Each row is a point. Each copy is the shape, with its points in the same order, stretched, turned, moved and blurred by noise. Say if it was mirrored as well.

Shape (6 x 3):
[[-0.40 -0.04 -0.19]
 [ 0.15 -0.07 -0.19]
 [-0.11  0.23 -0.50]
 [ 0.07  0.20 -0.05]
 [ 0.05  0.06 -0.47]
 [-0.14  0.14  0.85]]
Copy 1 (6 x 3):
[[-0.10 -0.23 -0.31]
 [ 0.18  0.18 -0.16]
 [-0.11  0.16 -0.52]
 [-0.09  0.26 -0.09]
 [ 0.08  0.18 -0.45]
 [-0.29  0.01  0.65]]
Copy 1 is: only turned
Copy 2 (6 x 3):
[[-0.40  0.46 -0.21]
 [-0.01  0.14  0.16]
 [ 0.04  0.57 -0.20]
 [-0.04  0.10 -0.21]
 [ 0.08  0.41  0.00]
 [-0.56 -0.47 -0.56]]
Copy 2 is: mirrored
Copy 3 (6 x 3):
[[-0.36 -0.47 -0.02]
 [-0.11  0.21  0.03]
 [-0.30 -0.06 -0.33]
 [ 0.09  0.00 -0.08]
 [-0.31  0.16 -0.19]
 [ 0.57 -0.56  0.34]]
Copy 3 is: mirrored

Shape (11 x 6):
[[ 0.06 -0.24  0.21 -0.27 -0.45  0.05]
 [ 0.33  0.34 -0.15 -0.31 -0.16 -0.40]
 [ 0.37  0.32  0.26  0.39  0.14 -0.45]
 [-0.39 -0.59 -0.13  0.09 -0.26 -0.11]
 [-0.22 -0.30 -0.16  0.29  0.43  0.35]
 [-0.10 -0.16 -0.08  0.37 -0.42 -0.34]
 [ 0.02  0.15  0.06  0.18 -0.19  0.15]
 [ 0.35 -0.18  0.21  0.51  0.15  0.14]
 [ 0.24  0.16  0.33 -0.48 -0.16 -0.10]
 [ 0.47 -0.11  0.20  0.15 -0.01  0.21]
 [-0.52  0.02 -0.42 -0.36  0.28 -0.01]]
Copy 1 (11 x 6):
[[ 0.48 -0.30  0.43  0.10 -0.35  0.02]
 [ 0.36 -0.02 -0.11  0.37 -0.29 -0.36]
 [ 0.39  0.50  0.22  0.34  0.40 -0.27]
 [-0.14 -0.46  0.43  0.34  0.14  0.37]
 [-0.11  0.12 -0.10 -0.14  0.43  0.60]
 [-0.07  0.06  0.47  0.61  0.09  0.13]
 [ 0.21  0.31  0.24  0.00 -0.08  0.15]
 [ 0.41  0.43  0.19  0.18  0.39  0.38]
 [ 0.64 -0.20  0.22 -0.18 -0.26 -0.38]
 [ 0.63  0.27  0.14  0.11  0.04  0.30]
 [-0.34 -0.37 -0.34 -0.16  0.00 -0.05]]
Copy 1 is: only turned
Copy 2 (11 x 6):
[[ 0.41  0.00  0.44  0.06 -0.63 -0.08]
 [-0.22  0.20 -0.11  0.18 -0.50 -0.26]
 [ 0.08  0.28 -0.06  0.38  0.27 -0.29]
 [ 0.44 -0.51  0.26 -0.19 -0.27 -0.12]
 [-0.11 -0.24  0.18 -0.37  0.40  0.29]
 [ 0.50 -0.44  0.01  0.26 -0.21 -0.16]
 [ 0.08 -0.02  0.12  0.23 -0.08  0.26]
 [ 0.34  0.19  0.08 -0.08  0.28  0.16]
 [ 0.00  0.41  0.45  0.19 -0.52 -0.14]
 [ 0.28  0.35  0.12 -0.03 -0.10  0.17]
 [-0.61 -0.30  0.23 -0.34 -0.09  0.03]]
Copy 2 is: only turned
Copy 3 (11 x 6):
[[-0.22 -0.33  0.04 -0.31  0.08 -0.33]
 [ 0.33  0.54 -0.03 -0.13 -0.06 -0.53]
 [ 0.28  0.64  0.42  0.44  0.25 -0.27]
 [ 0.19 -0.65 -0.01 -0.23  0.24  0.16]
 [ 0.02 -0.30 -0.34  0.19  0.70  0.15]
 [ 0.25 -0.22  0.22  0.14 -0.16 -0.05]
 [-0.14 -0.05 -0.08  0.19  0.11 -0.15]
 [-0.05 -0.09  0.24  0.54  0.56 -0.27]
 [-0.26  0.31  0.04 -0.35  0.22 -0.47]
 [-0.18 -0.10  0.14  0.34  0.43 -0.50]
 [ 0.30  0.09 -0.58 -0.50  0.28  0.20]]
Copy 3 is: mirrored

Shape (15 x 9):
[[-0.18 -0.15 -0.92 -0.36  0.05 -0.35  0.25 -0.27  0.06]
 [-0.22 -0.11  0.39 -0.08 -0.63  0.20  0.08 -0.21 -0.06]
 [-0.16  0.57  0.30  0.22 -0.04 -0.22  0.12 -0.19  0.01]
 [ 0.05  0.10  0.32  0.10 -0.01 -0.36  0.10 -0.14  0.38]
 [-0.18 -0.15  0.09  0.17  0.02  0.29  0.22 -0.18  0.02]
 [ 0.35  0.04  0.30  0.01  0.04  0.24  0.13 -0.16 -0.12]
 [ 0.22  0.04 -1.33  0.11 -0.10  0.00 -0.44  0.48  0.13]
 [-0.23  0.19 -0.07  0.21 -0.06 -0.07 -0.07  0.30  0.13]
 [ 0.18  0.05 -0.15  0.21 -0.07  0.80 -0.15 -0.31  0.06]
 [-0.14 -0.06 -0.01  0.30 -0.28 -0.04  0.10 -0.28  0.13]
 [ 0.08  0.04 -0.08  0.05 -0.26 -0.16 -1.01 -0.26 -0.11]
 [ 1.14  0.02  0.39  0.12  0.10 -0.27  0.10 -0.13  0.04]
 [ 0.06 -0.16 -0.06 -0.11  0.04 -0.19  0.16  0.01 -0.17]
 [ 0.48 -0.07  0.09 -0.68  0.05 -0.23  0.00 -0.17  0.20]
 [-0.23 -0.16  0.13 -0.16  0.12 -0.29  0.12  0.16  0.21]]
Copy 1 (15 x 9):
[[-0.43 -0.65 -0.24  0.02  0.56  0.44  0.11  0.17  0.25]
 [ 0.08 -0.58  0.24  0.26 -0.21 -0.06  0.19 -0.06 -0.52]
 [-0.28  0.03  0.13  0.72 -0.27  0.07  0.10 -0.24  0.08]
 [-0.22 -0.09 -0.12  0.17 -0.33 -0.46  0.17 -0.23  0.06]
 [-0.08 -0.57  0.32  0.38 -0.09 -0.20 -0.03  0.23  0.03]
 [ 0.24 -0.27  0.41  0.08 -0.10 -0.33  0.04 -0.01  0.07]
 [ 0.14 -0.15 -0.61 -0.10 -0.10  0.89 -0.28  0.30  0.65]
 [-0.20  0.06 -0.11  0.38 -0.29  0.09 -0.20  0.11 -0.02]
 [ 0.34 -0.63  0.51  0.10 -0.63  0.08 -0.04  0.28  0.40]
 [-0.02 -0.59 -0.09  0.41 -0.19 -0.04  0.14 -0.05  0.03]
 [ 0.30 -0.56 -0.37  0.05 -0.56  0.41 -0.49 -0.82 -0.03]
 [ 0.55  0.09  0.02 -0.32 -0.08 -0.75  0.35 -0.42  0.54]
 [-0.06 -0.30 -0.06  0.05  0.31 -0.08  0.00 -0.03 -0.03]
 [-0.10 -0.12  0.24 -0.64 -0.05 -0.32  0.18 -0.14  0.10]
 [-0.43 -0.10 -0.14  0.04  0.06 -0.35 -0.11  0.07 -0.23]]
Copy 1 is: only turned
Copy 2 (15 x 9):
[[ 0.12  0.04 -0.29 -0.13 -0.80  0.10 -0.12 -0.73  0.04]
 [-0.57  0.13  0.41  0.45 -0.46 -0.14 -0.16  0.13 -0.02]
 [-0.07  0.24  0.27 -0.02  0.30  0.03  0.14 -0.20 -0.04]
 [ 0.23  0.31  0.18 -0.14  0.07 -0.11 -0.10  0.12  0.20]
 [-0.07 -0.14  0.43  0.35 -0.35  0.15  0.07 -0.12  0.21]
 [ 0.07 -0.09  0.24  0.44 -0.12  0.21 -0.08  0.30 -0.15]
 [ 0.20 -0.18 -0.90  0.61 -0.17  0.38 -0.03 -0.86  0.16]
 [-0.03 -0.04 -0.18  0.18  0.17 -0.01  0.16 -0.31  0.33]
 [-0.09  0.02  0.30  0.79 -0.20  0.62  0.05 -0.06  0.07]
 [ 0.00  0.24  0.32  0.43 -0.36 -0.10 -0.13 -0.22  0.12]
 [-0.52  0.19 -0.20  0.31  0.37  0.40 -0.68 -0.11  0.13]
 [ 0.61  0.11  0.14  0.45  0.16  0.16 -0.44  0.74 -0.47]
 [ 0.06 -0.20 -0.01  0.04 -0.30 -0.03 -0.18 -0.05 -0.15]
 [ 0.05  0.27 -0.19 -0.12 -0.35  0.30 -0.30  0.50 -0.16]
 [ 0.07  0.08  0.04 -0.25 -0.22 -0.08  0.02  0.07  0.38]]
Copy 2 is: only turned
Copy 3 (15 x 9):
[[-0.53  0.22 -0.66  0.25 -0.32 -0.30  0.25  0.46  0.48]
 [-0.14 -0.18 -0.07  0.05 -0.45 -0.27  0.09 -0.36 -0.41]
 [-0.41  0.21  0.33 -0.37 -0.11 -0.14  0.08 -0.26 -0.05]
 [ 0.06 -0.14  0.22 -0.21  0.04 -0.06  0.15 -0.34  0.21]
 [-0.34 -0.15 -0.12  0.05 -0.01  0.03  0.10  0.00 -0.35]
 [-0.12  0.17  0.13  0.18 -0.15  0.26 -0.06 -0.29 -0.17]
 [-0.07  0.88 -0.58  0.30  0.20 -0.72 -0.03  0.64  0.11]
 [-0.12  0.19  0.07 -0.16  0.04 -0.35  0.16  0.17 -0.20]
 [-0.30  0.18 -0.18  0.15  0.11  0.01 -0.49 -0.01 -0.53]
 [-0.26 -0.08 -0.14 -0.04  0.06 -0.33  0.16 -0.27 -0.15]
 [-0.04  0.20  0.55  0.29 -0.06 -0.74 -0.46 -0.25  0.04]
 [ 0.34  0.38  0.29  0.30  0.13  0.43  0.09 -0.88  0.35]
 [-0.20  0.14 -0.05  0.26 -0.22 -0.05  0.31  0.00  0.06]
 [ 0.25  0.08  0.06  0.27 -0.54  0.27 -0.11 -0.16  0.52]
 [ 0.03 -0.19  0.08 -0.03 -0.19 -0.05  0.32  0.17  0.13]]
Copy 3 is: mirrored

Shape (16 x 12):
[[ 0.17 -0.45  0.46  0.41 -0.38  0.33 -0.03 -0.27 -0.29 -0.23  0.24  0.08]
 [ 0.43  0.14 -0.43 -0.16 -0.32 -0.37  0.14  0.32  0.15 -0.33 -0.42 -0.04]
 [ 0.72 -0.06 -0.18  0.19  0.22 -0.39 -0.11  0.16  0.15 -0.07  0.44  0.18]
 [ 0.25 -0.09  0.34 -0.19  0.35  0.09  0.02  0.27 -0.65  0.42  0.29 -0.25]
 [-0.02 -0.32 -0.23  0.03  0.31  0.11  0.11 -0.03  0.13  0.47  0.21  0.44]
 [-0.02 -0.21 -0.07  0.34 -0.13 -0.52 -0.43  0.35 -0.13 -0.30  0.38 -0.05]
 [ 0.03  0.34  0.28 -0.33  0.18  0.17  0.12 -0.50  0.20  0.56 -0.26  0.17]
 [ 0.47 -0.41 -0.31  0.18 -0.39 -0.30 -0.07  0.20  0.29  0.47 -0.31 -0.23]
 [-0.05  0.25 -0.21  0.32 -0.44  0.18 -0.33  0.05  0.05  0.22 -0.06 -0.23]
 [-0.17 -0.40  0.34  0.10 -0.11  0.16  0.10 -0.55 -0.50 -0.37 -0.12 -0.03]
 [ 0.10  0.08  0.42 -0.20 -0.36  0.09 -0.09  0.01  0.03  0.23  0.26 -0.49]
 [-0.16  0.09  0.01  0.13  0.40  0.04 -0.03 -0.12  0.11  0.30 -0.26 -0.04]
 [ 0.09  0.18 -0.28 -0.41 -0.05  0.31 -0.50  0.27 -0.48  0.35  0.08 -0.17]
 [ 0.04 -0.12  0.00  0.26 -0.40 -0.41  0.22 -0.20 -0.26 -0.08 -0.29  0.14]
 [ 0.53  0.26  0.23 -0.16 -0.43  0.21 -0.62  0.27  0.29 -0.32 -0.27  0.48]
 [ 0.22 -0.58  0.10  0.04  0.25 -0.32 -0.30 -0.54 -0.30  0.09 -0.43  0.08]]
Copy 1 (16 x 12):
[[ 0.03 -0.10  0.23  0.42 -0.21  0.15  0.12 -0.44  0.04 -0.62  0.19 -0.07]
 [ 0.22  0.28 -0.69 -0.28 -0.28  0.04  0.15  0.07 -0.64  0.27  0.24  0.15]
 [ 0.46 -0.09 -0.24 -0.27  0.32 -0.02  0.32 -0.30 -0.18  0.07  0.59  0.46]
 [ 0.08 -0.73  0.25 -0.03  0.48  0.26  0.00  0.40  0.02  0.01 -0.20  0.10]
 [ 0.39  0.18 -0.32  0.01  0.41 -0.17 -0.04  0.10  0.51 -0.25 -0.15  0.33]
 [ 0.09  0.03  0.30 -0.20 -0.36 -0.08  0.22  0.01 -0.28  0.03  0.72  0.49]
 [ 0.61  0.26 -0.14  0.24  0.37  0.01  0.06  0.05  0.32  0.28 -0.51 -0.40]
 [ 0.32 -0.25 -0.70  0.09 -0.51 -0.33  0.46 -0.04  0.09  0.23  0.18  0.28]
 [ 0.00  0.08 -0.23  0.05 -0.35  0.02  0.22  0.31  0.25  0.24  0.41 -0.31]
 [ 0.25  0.04  0.32  0.44 -0.13 -0.17 -0.22 -0.19 -0.29 -0.64 -0.01 -0.23]
 [ 0.09 -0.38  0.23 -0.17 -0.27  0.19  0.14 -0.14  0.15  0.32 -0.12 -0.32]
 [ 0.18  0.19 -0.13  0.24  0.30 -0.40  0.07  0.16  0.07  0.26 -0.11 -0.05]
 [ 0.13 -0.43 -0.13 -0.02  0.02  0.44 -0.44  0.76  0.23  0.29  0.15 -0.16]
 [ 0.44  0.32 -0.14  0.13 -0.32 -0.14  0.39  0.14 -0.36 -0.36  0.14  0.08]
 [ 0.13  0.41 -0.36  0.40 -0.27  0.81 -0.02 -0.35 -0.20  0.50  0.28  0.16]
 [ 0.76 -0.16 -0.01  0.74 -0.07 -0.51 -0.07 -0.15 -0.24 -0.15  0.12  0.23]]
Copy 1 is: mirrored
Copy 2 (16 x 12):
[[ 0.29 -0.20  0.23  0.34 -0.14  0.31  0.31 -0.11 -0.23  0.37 -0.12 -0.63]
 [ 0.31  0.01  0.07  0.11 -0.55  0.06  0.23  0.07  0.11 -0.22 -0.53  0.46]
 [ 0.45  0.11 -0.38 -0.34 -0.35  0.13  0.05 -0.08 -0.09  0.37 -0.23  0.01]
 [ 0.03  0.27 -0.24  0.14 -0.24 -0.40  0.68  0.55 -0.38  0.49  0.23 -0.31]
 [ 0.09 -0.17 -0.28  0.04 -0.08 -0.20  0.33 -0.29  0.30  0.57  0.13  0.09]
 [ 0.15 -0.02 -0.05 -0.16 -0.33  0.44 -0.34  0.41 -0.26  0.13 -0.02 -0.19]
 [ 0.18  0.33  0.15  0.21 -0.18 -0.47  0.31 -0.40 -0.23  0.12  0.19  0.34]
 [ 0.36  0.05 -0.24  0.33 -0.62 -0.28 -0.16  0.02  0.26  0.16 -0.35  0.01]
 [ 0.15  0.35 -0.07  0.53 -0.19  0.34 -0.16 -0.12 -0.07  0.06 -0.15  0.09]
 [-0.05 -0.32  0.44  0.11  0.11  0.12  0.36 -0.17 -0.24 -0.08 -0.11 -0.61]
 [ 0.16  0.51  0.14  0.32 -0.61  0.05  0.19  0.17 -0.25  0.23  0.31 -0.30]
 [ 0.07  0.26  0.14  0.06  0.14 -0.36  0.01 -0.09  0.01  0.07  0.05  0.12]
 [ 0.02  0.24 -0.54  0.57 -0.15  0.08  0.31  0.26 -0.41  0.06  0.29  0.02]
 [-0.13 -0.13  0.25  0.14 -0.38 -0.03  0.04 -0.04 -0.06  0.03 -0.54  0.00]
 [ 0.79 -0.08  0.07  0.50 -0.38  0.27  0.01  0.00 -0.54  0.14 -0.06  0.63]
 [ 0.19 -0.37  0.01 -0.10 -0.07 -0.47 -0.13 -0.04 -0.37 -0.06 -0.07 -0.28]]
Copy 2 is: mirrored
Copy 3 (16 x 12):
[[-0.56  0.00  0.00  0.76 -0.04  0.48  0.01 -0.26 -0.44  0.05 -0.28 -0.12]
 [ 0.58  0.42 -0.16 -0.46 -0.37  0.14 -0.06 -0.60 -0.16 -0.23 -0.01  0.78]
 [ 0.86  0.21 -0.09  0.38 -0.07 -0.21 -0.55 -0.55 -0.22 -0.28 -0.07  0.01]
 [ 0.37  0.24  0.20 -0.12  0.28 -0.08 -0.05  0.09 -0.43  0.35 -0.18 -0.72]
 [ 0.27 -0.37 -0.31 -0.01  0.41 -0.25 -0.07 -0.30 -0.05  0.00  0.25 -0.08]
 [ 0.53  0.07 -0.08  0.31 -0.35  0.13 -0.52  0.23 -0.76 -0.11 -0.01  0.36]
 [-0.19 -0.13  0.16 -0.43  0.21 -0.37 -0.14 -0.26  0.62  0.15  0.25 -0.14]
 [ 0.57 -0.46 -0.25 -0.08 -0.58  0.35  0.14 -0.44  0.06  0.29 -0.13  0.19]
 [ 0.04  0.13 -0.17  0.09 -0.11  0.45 -0.15  0.23  0.25  0.30  0.06  0.19]
 [-0.75  0.12 -0.10  0.14 -0.32  0.14  0.24 -0.05 -0.48 -0.08 -0.18  0.02]
 [-0.06  0.06  0.26 -0.03 -0.21  0.37 -0.19 -0.01 -0.07  0.08  0.21 -0.43]
 [ 0.17 -0.16  0.00 -0.29  0.07 -0.24  0.02  0.29  0.32 -0.04  0.02  0.08]
 [ 0.27  0.39 -0.26 -0.57  0.25  0.23 -0.44  0.11 -0.17  0.42 -0.09 -0.35]
 [-0.10  0.08 -0.18  0.11 -0.51  0.00  0.16 -0.26 -0.32  0.31  0.05  0.59]
 [ 0.12  0.22  0.23 -0.19  0.31  0.46 -0.81 -0.63 -0.03 -0.07 -0.36  0.61]
 [-0.08 -0.37 -0.21 -0.17 -0.56 -0.34 -0.10 -0.17 -0.22  0.14 -0.52 -0.02]]
Copy 3 is: only turned
Copy 4 (16 x 12):
[[-0.31 -0.22  0.14  0.56 -0.18  0.02 -0.08 -0.14  0.41 -0.53  0.35  0.44]
 [ 0.70  0.01 -0.20  0.24 -0.08 -0.27  0.38  0.30  0.20 -0.02 -0.52  0.06]
 [ 0.07 -0.24  0.29 -0.29  0.25  0.26  0.26  0.07  0.48  0.18 -0.03  0.22]
 [-0.33 -0.54  0.23 -0.19  0.36 -0.13  0.37 -0.46 -0.47 -0.35  0.22  0.15]
 [-0.18 -0.32  0.09 -0.14 -0.23  0.25  0.00 -0.50  0.08  0.21 -0.46  0.06]
 [-0.09 -0.35  0.00  0.13  0.26  0.22 -0.20  0.59  0.00  0.26  0.12  0.34]
 [-0.41  0.29  0.08 -0.17 -0.56 -0.44  0.38 -0.57  0.08 -0.25 -0.35 -0.43]
 [ 0.33 -0.57 -0.03 -0.06 -0.65  0.04  0.31  0.14  0.26  0.03 -0.25 -0.21]
 [ 0.01  0.03 -0.27  0.37 -0.28  0.10  0.21  0.06 -0.13  0.10  0.14 -0.19]
 [-0.23 -0.14 -0.07  0.49  0.04 -0.56 -0.41 -0.28  0.29 -0.52  0.28  0.39]
 [-0.41 -0.22  0.05  0.12 -0.09  0.11  0.42  0.17 -0.13 -0.64 -0.06 -0.37]
 [-0.12 -0.03  0.21  0.03 -0.07 -0.40  0.06 -0.38 -0.04  0.25 -0.09 -0.34]
 [ 0.00 -0.05 -0.41 -0.14  0.15  0.16  0.06 -0.20 -0.90 -0.21  0.06 -0.02]
 [ 0.01 -0.27 -0.08  0.35 -0.43 -0.64  0.23  0.09  0.45 -0.02 -0.05  0.38]
 [ 0.46  0.60  0.15  0.07 -0.45  0.23  0.04  0.45 -0.26 -0.28 -0.08  0.13]
 [ 0.10 -0.21  0.02 -0.29 -0.38 -0.65 -0.58 -0.23  0.28 -0.06  0.39  0.27]]
Copy 4 is: only turned
